Each row is a point. The points of each table are mixes of a few directions, plus a little noise. Count the directions of each table, and those that both share. Where both have some left over, give the other angles between the two spaces (their principal angles), to ten degrees, smallest first.
(in the rows, 100 means zero)

First, 6 rows:
102; 111; 79
97; 84; 129
100; 103; 96
89; 53; 186
108; 134; 39
104; 114; 72
Second (7 x 3):
90; 111; 96
80; 121; 92
62; 141; 85
98; 101; 100
181; 16; 135
87; 112; 94
101; 100; 98
Directions: first 1, second 1, shared 0; angles 60

First (7 x 6):
122; 117; 150; 68; 66; 100
93; 95; 82; 112; 113; 101
97; 101; 95; 102; 103; 102
124; 118; 158; 66; 61; 101
60; 69; 5; 157; 166; 100
98; 98; 97; 102; 103; 99
106; 106; 114; 92; 90; 99
Second, 6 rows:
115; 155; 61; 98; 79; 120
83; 67; 137; 119; 112; 153
113; 127; 77; 102; 85; 57
94; 56; 108; 52; 129; 48
108; 125; 90; 123; 82; 92
87; 71; 127; 106; 113; 131
Directions: first 1, second 3, shared 0; angles 90

First (8 x 9):
99; 99; 99; 104; 100; 98; 100; 103; 102
117; 118; 107; 57; 94; 122; 99; 66; 86
71; 69; 88; 174; 111; 63; 103; 157; 124
102; 102; 101; 95; 100; 103; 100; 96; 98
84; 84; 93; 139; 106; 81; 102; 131; 113
115; 115; 107; 64; 94; 118; 98; 72; 89
118; 119; 108; 53; 92; 123; 99; 64; 85
94; 93; 97; 115; 102; 92; 100; 111; 105
Second:
100; 100; 99; 103; 100; 99; 101; 100; 101
99; 94; 119; 32; 98; 129; 82; 93; 75
101; 103; 91; 133; 101; 86; 109; 104; 112
99; 94; 119; 32; 98; 129; 81; 93; 75
102; 108; 74; 195; 102; 60; 126; 110; 135
100; 99; 103; 91; 99; 104; 97; 99; 96
100; 99; 101; 95; 100; 102; 99; 99; 98
100; 102; 95; 120; 101; 92; 106; 102; 108
Directions: first 1, second 1, shared 0; angles 40

First (8 x 12):
64; 122; 108; 85; 90; 90; 96; 103; 62; 129; 76; 154
95; 147; 124; 96; 90; 82; 63; 73; 77; 124; 53; 128
58; 69; 83; 82; 86; 100; 138; 132; 77; 115; 120; 123
160; 96; 85; 119; 125; 131; 106; 86; 167; 70; 107; 67
95; 95; 119; 121; 133; 98; 77; 117; 77; 66; 144; 97
133; 82; 81; 118; 138; 137; 121; 112; 145; 64; 134; 95
151; 115; 127; 127; 110; 86; 48; 68; 121; 68; 101; 27
44; 74; 74; 52; 26; 76; 150; 110; 74; 165; 65; 110
Second, 9 rows:
118; 158; 118; 116; 113; 142; 39; 47; 94; 89; 64; 78
53; 103; 57; 75; 71; 188; 125; 82; 86; 122; 79; 89
113; 128; 92; 103; 103; 151; 85; 68; 113; 98; 72; 91
138; 53; 86; 102; 112; 42; 157; 146; 157; 100; 129; 136
159; 88; 114; 116; 128; 35; 107; 120; 147; 85; 116; 123
89; 89; 140; 109; 105; 25; 71; 124; 60; 91; 130; 97
28; 77; 119; 86; 71; 73; 90; 126; 17; 107; 130; 87
133; 105; 97; 106; 114; 98; 105; 94; 133; 96; 92; 108
68; 96; 76; 85; 81; 148; 118; 94; 88; 114; 91; 94
Directions: first 4, second 3, shared 2; angles 70

First:
63; 126; 120; 100; 116; 104; 77; 87; 124; 62; 114; 129; 74; 80; 133; 77; 143; 84; 151; 128
140; 107; 112; 71; 84; 69; 90; 101; 83; 120; 72; 111; 133; 109; 76; 79; 51; 100; 42; 59
98; 60; 66; 133; 89; 149; 104; 83; 114; 129; 86; 22; 82; 119; 80; 107; 95; 119; 67; 124
132; 72; 80; 81; 77; 119; 111; 120; 64; 103; 111; 101; 99; 125; 108; 130; 50; 97; 59; 63
113; 128; 96; 106; 124; 33; 108; 122; 80; 72; 139; 185; 122; 104; 119; 128; 101; 80; 136; 71
72; 98; 95; 75; 59; 151; 103; 121; 78; 126; 98; 44; 81; 70; 97; 134; 115; 127; 106; 126
88; 150; 94; 99; 80; 72; 38; 86; 102; 99; 95; 110; 98; 86; 102; 83; 110; 100; 92; 110
90; 60; 138; 133; 171; 103; 168; 79; 157; 89; 84; 97; 110; 107; 84; 61; 134; 93; 146; 120
Second:
92; 83; 117; 95; 111; 126; 112; 93; 114; 88; 95; 94; 88; 99; 108; 83; 105; 94; 108; 108
79; 136; 118; 79; 69; 84; 101; 112; 91; 169; 55; 35; 132; 47; 39; 105; 129; 150; 97; 132
107; 99; 90; 106; 102; 94; 94; 100; 96; 89; 111; 116; 98; 111; 109; 105; 92; 92; 98; 91
86; 97; 121; 87; 99; 119; 112; 96; 111; 112; 80; 73; 100; 81; 88; 86; 114; 111; 108; 116
140; 114; 39; 134; 101; 43; 65; 107; 69; 70; 150; 172; 105; 148; 131; 141; 60; 72; 79; 54
58; 113; 155; 61; 80; 132; 128; 101; 118; 164; 35; 5; 115; 33; 41; 74; 148; 152; 113; 152
128; 75; 69; 127; 125; 96; 89; 93; 97; 38; 151; 174; 76; 158; 157; 108; 65; 53; 97; 62
74; 62; 149; 78; 120; 169; 133; 85; 136; 85; 79; 71; 73; 86; 111; 56; 122; 96; 126; 126
99; 119; 95; 97; 86; 80; 93; 107; 90; 126; 90; 86; 116; 85; 77; 111; 104; 117; 94; 105
122; 98; 69; 118; 107; 79; 84; 100; 89; 72; 131; 146; 96; 132; 125; 118; 76; 77; 91; 71
115; 104; 77; 114; 100; 80; 87; 102; 90; 87; 120; 129; 101; 118; 112; 115; 84; 86; 91; 82
Directions: first 6, second 2, shared 2

First, 10 rows:
106; 119; 93; 62; 108; 75; 106; 106; 65; 100; 91; 111; 102; 121; 103; 149; 81; 109; 109; 96; 141; 86; 97; 79; 123; 96; 113; 118; 96; 134; 106; 111
136; 141; 107; 101; 97; 99; 90; 120; 85; 124; 101; 114; 97; 119; 66; 189; 91; 61; 85; 100; 116; 92; 98; 64; 105; 81; 105; 135; 103; 117; 83; 88
94; 97; 110; 133; 88; 113; 91; 122; 100; 129; 79; 107; 117; 107; 84; 106; 126; 65; 81; 98; 88; 112; 86; 79; 89; 113; 82; 86; 88; 113; 81; 104
91; 45; 102; 88; 117; 125; 117; 42; 137; 63; 121; 112; 70; 70; 117; 49; 86; 116; 108; 96; 56; 101; 110; 132; 90; 84; 115; 96; 114; 56; 118; 99
121; 94; 96; 72; 120; 113; 111; 47; 132; 65; 140; 108; 55; 76; 101; 102; 65; 123; 114; 99; 79; 85; 122; 120; 101; 57; 124; 135; 127; 52; 120; 80
83; 124; 89; 112; 79; 65; 85; 143; 98; 79; 113; 33; 130; 87; 133; 16; 112; 157; 119; 118; 131; 112; 106; 165; 92; 150; 87; 66; 90; 95; 108; 99
79; 49; 108; 75; 105; 90; 115; 100; 69; 90; 84; 121; 115; 113; 125; 109; 89; 82; 89; 102; 108; 104; 79; 104; 108; 143; 115; 74; 79; 136; 102; 132
99; 96; 108; 115; 92; 101; 96; 118; 98; 107; 100; 93; 110; 102; 99; 100; 106; 84; 89; 104; 94; 109; 92; 108; 91; 119; 96; 90; 92; 105; 92; 100
88; 108; 92; 142; 94; 127; 91; 87; 143; 110; 96; 85; 93; 79; 89; 30; 130; 121; 110; 93; 69; 107; 114; 102; 84; 71; 70; 90; 113; 60; 99; 81
103; 125; 96; 98; 100; 95; 98; 114; 76; 131; 75; 119; 110; 125; 81; 149; 108; 82; 96; 92; 123; 93; 91; 52; 113; 85; 91; 113; 94; 131; 90; 105
Second (8 x 32):
52; 79; 85; 105; 146; 130; 121; 61; 114; 123; 97; 147; 92; 93; 118; 90; 108; 82; 48; 112; 80; 115; 125; 77; 91; 95; 85; 107; 114; 116; 75; 81
174; 118; 143; 83; 42; 38; 43; 184; 130; 78; 126; 5; 120; 148; 77; 89; 76; 120; 192; 79; 140; 66; 75; 84; 129; 127; 171; 93; 92; 73; 134; 132
89; 97; 94; 102; 109; 109; 108; 88; 97; 104; 97; 114; 97; 94; 103; 101; 103; 97; 87; 103; 94; 105; 104; 101; 96; 96; 91; 101; 102; 104; 95; 95
130; 108; 115; 94; 76; 77; 79; 131; 107; 90; 109; 64; 107; 116; 91; 98; 92; 108; 136; 92; 115; 87; 89; 98; 110; 109; 124; 97; 96; 90; 114; 112
72; 102; 72; 112; 115; 133; 136; 55; 59; 101; 78; 148; 88; 62; 106; 119; 115; 97; 57; 109; 79; 120; 102; 135; 80; 79; 46; 101; 95; 112; 90; 87
67; 92; 81; 108; 126; 128; 126; 62; 86; 110; 88; 142; 91; 78; 110; 105; 110; 91; 59; 109; 82; 115; 111; 107; 87; 88; 68; 103; 104; 112; 85; 86
95; 97; 99; 100; 106; 102; 101; 97; 104; 103; 101; 104; 100; 101; 102; 97; 100; 98; 95; 101; 98; 101; 103; 95; 100; 100; 101; 101; 102; 101; 97; 98
122; 107; 110; 96; 81; 84; 86; 122; 102; 91; 105; 75; 105; 110; 93; 100; 95; 107; 126; 94; 111; 92; 91; 102; 106; 106; 115; 98; 96; 92; 111; 109
Directions: first 5, second 2, shared 0; angles 50, 90

First:
105; 102; 105; 98; 103; 100; 102; 103; 98; 107; 101; 101; 98; 105; 97; 100; 97; 99; 104; 100; 96; 96; 97; 96; 98; 100; 99; 105; 102; 102; 98; 100
87; 90; 83; 110; 92; 100; 94; 87; 108; 83; 97; 93; 107; 84; 107; 101; 107; 104; 86; 99; 109; 117; 108; 110; 105; 100; 104; 88; 94; 93; 104; 101
70; 79; 58; 125; 82; 100; 89; 66; 115; 58; 93; 83; 118; 62; 118; 101; 117; 109; 65; 100; 122; 140; 118; 125; 116; 102; 109; 70; 90; 86; 113; 103
61; 74; 47; 130; 78; 101; 85; 58; 119; 48; 91; 79; 121; 52; 122; 101; 122; 111; 58; 100; 130; 150; 123; 130; 119; 102; 112; 64; 86; 83; 117; 102
110; 107; 112; 94; 105; 100; 104; 110; 96; 114; 101; 105; 95; 111; 94; 99; 95; 98; 111; 100; 93; 88; 95; 93; 95; 100; 96; 109; 103; 104; 97; 99
119; 113; 128; 84; 112; 99; 109; 121; 91; 127; 105; 110; 88; 124; 89; 99; 89; 95; 122; 100; 85; 74; 88; 84; 90; 98; 94; 119; 107; 110; 92; 99
154; 138; 176; 58; 132; 98; 123; 160; 74; 175; 113; 129; 67; 168; 67; 100; 69; 85; 163; 101; 59; 27; 69; 56; 72; 97; 83; 153; 119; 124; 77; 96
94; 96; 92; 104; 96; 99; 98; 93; 103; 91; 99; 97; 103; 93; 104; 101; 103; 102; 92; 100; 105; 108; 105; 106; 103; 100; 102; 94; 97; 97; 103; 101
Second, 8 rows:
117; 97; 112; 87; 87; 72; 120; 113; 97; 114; 58; 132; 67; 105; 99; 117; 86; 111; 105; 105; 90; 100; 117; 98; 112; 92; 121; 97; 106; 99; 86; 124
118; 92; 119; 103; 98; 63; 119; 130; 102; 102; 60; 107; 67; 124; 103; 108; 85; 107; 122; 103; 81; 88; 87; 95; 98; 109; 104; 105; 82; 82; 83; 114
106; 95; 109; 84; 76; 91; 108; 111; 92; 92; 67; 123; 84; 97; 96; 131; 99; 113; 101; 97; 95; 103; 102; 93; 117; 90; 106; 89; 106; 118; 88; 112
94; 116; 101; 119; 127; 110; 88; 87; 105; 154; 139; 102; 100; 94; 100; 52; 101; 86; 95; 122; 101; 100; 119; 119; 77; 102; 117; 115; 109; 76; 109; 87
78; 107; 104; 127; 108; 120; 79; 101; 102; 111; 138; 84; 109; 92; 96; 68; 121; 85; 85; 129; 98; 100; 78; 127; 85; 121; 94; 95; 100; 94; 102; 64
96; 93; 117; 103; 90; 93; 91; 130; 90; 116; 72; 112; 81; 107; 100; 122; 92; 119; 143; 87; 85; 93; 95; 80; 95; 85; 102; 110; 85; 99; 89; 108
83; 77; 38; 87; 83; 119; 98; 50; 112; 5; 100; 60; 160; 71; 118; 136; 109; 111; 74; 48; 140; 132; 113; 82; 128; 84; 75; 79; 91; 117; 128; 118
106; 124; 100; 91; 130; 133; 99; 80; 101; 106; 167; 78; 132; 108; 88; 66; 108; 68; 75; 111; 109; 83; 87; 107; 87; 116; 80; 110; 122; 114; 114; 72
Directions: first 1, second 6, shared 1

First:
65; 94; 83; 165; 140; 104; 79; 92; 108; 102; 147; 152; 63; 79; 69; 99; 98; 98; 155; 57; 71; 136; 68; 92; 65; 82; 55; 137; 60; 85; 157; 99
140; 107; 120; 25; 52; 95; 122; 108; 91; 97; 46; 40; 142; 125; 137; 102; 102; 101; 37; 150; 133; 58; 136; 109; 141; 122; 152; 58; 146; 118; 35; 100
109; 102; 105; 81; 88; 99; 106; 103; 97; 100; 86; 85; 111; 107; 110; 100; 100; 100; 85; 113; 108; 89; 110; 101; 111; 106; 113; 90; 111; 104; 83; 100
76; 96; 89; 144; 128; 102; 85; 95; 105; 102; 130; 135; 76; 86; 79; 99; 100; 98; 137; 72; 81; 124; 79; 95; 76; 88; 70; 125; 74; 90; 138; 100
58; 92; 78; 179; 149; 104; 75; 92; 110; 103; 157; 164; 55; 75; 61; 99; 98; 99; 165; 48; 66; 143; 63; 91; 57; 79; 44; 144; 52; 81; 169; 98
119; 103; 108; 67; 79; 98; 110; 104; 96; 99; 76; 73; 119; 111; 117; 101; 101; 100; 71; 121; 115; 82; 116; 104; 117; 109; 124; 81; 121; 108; 71; 101
107; 102; 103; 89; 92; 100; 104; 101; 98; 100; 91; 91; 106; 104; 106; 100; 99; 100; 90; 108; 105; 94; 105; 102; 106; 103; 108; 93; 107; 103; 90; 100
126; 105; 113; 52; 70; 97; 114; 106; 94; 99; 66; 62; 126; 115; 123; 102; 101; 101; 59; 132; 120; 73; 123; 106; 126; 114; 133; 74; 129; 112; 58; 101
92; 98; 95; 116; 109; 101; 95; 97; 102; 101; 111; 111; 92; 96; 93; 100; 100; 99; 113; 91; 93; 109; 94; 98; 92; 95; 89; 107; 91; 97; 113; 100
84; 97; 92; 129; 119; 103; 91; 97; 103; 101; 122; 124; 84; 90; 85; 100; 99; 99; 124; 81; 86; 116; 86; 97; 84; 92; 79; 116; 82; 93; 126; 99
124; 106; 112; 56; 72; 98; 113; 106; 95; 98; 67; 64; 125; 114; 122; 101; 101; 102; 64; 130; 120; 75; 121; 105; 125; 113; 131; 76; 128; 110; 60; 100
Second:
73; 95; 88; 149; 131; 102; 85; 94; 106; 101; 136; 139; 72; 84; 76; 99; 99; 100; 141; 67; 79; 127; 76; 95; 72; 86; 65; 127; 71; 89; 143; 100
86; 97; 93; 128; 118; 102; 91; 97; 103; 101; 120; 122; 85; 91; 86; 99; 99; 99; 123; 82; 89; 115; 87; 97; 84; 92; 80; 115; 83; 93; 124; 99
80; 96; 90; 139; 124; 102; 88; 95; 104; 102; 128; 131; 79; 87; 81; 99; 99; 99; 132; 75; 83; 122; 82; 95; 80; 89; 73; 122; 77; 91; 135; 100
93; 99; 97; 114; 108; 100; 96; 99; 102; 101; 110; 110; 93; 96; 93; 100; 100; 99; 111; 91; 94; 107; 94; 98; 93; 96; 91; 107; 92; 97; 111; 100
152; 110; 124; 5; 40; 95; 130; 111; 88; 97; 30; 23; 154; 131; 147; 102; 102; 102; 20; 163; 142; 47; 146; 112; 153; 127; 167; 47; 159; 122; 16; 102
125; 105; 113; 53; 71; 97; 114; 106; 94; 99; 66; 63; 126; 114; 123; 101; 101; 100; 61; 131; 120; 74; 122; 106; 126; 113; 133; 74; 128; 112; 59; 100
69; 94; 85; 158; 135; 103; 82; 93; 107; 102; 142; 146; 67; 81; 72; 99; 99; 99; 147; 62; 74; 132; 73; 93; 68; 83; 60; 132; 65; 86; 151; 99
112; 102; 106; 77; 85; 99; 107; 102; 97; 99; 84; 82; 113; 108; 111; 101; 100; 101; 81; 115; 110; 87; 111; 103; 112; 107; 116; 87; 114; 106; 80; 101
111; 102; 105; 78; 87; 99; 107; 103; 98; 99; 85; 83; 112; 107; 111; 101; 101; 100; 82; 114; 109; 88; 110; 102; 112; 107; 114; 89; 113; 105; 81; 100
Directions: first 1, second 1, shared 1
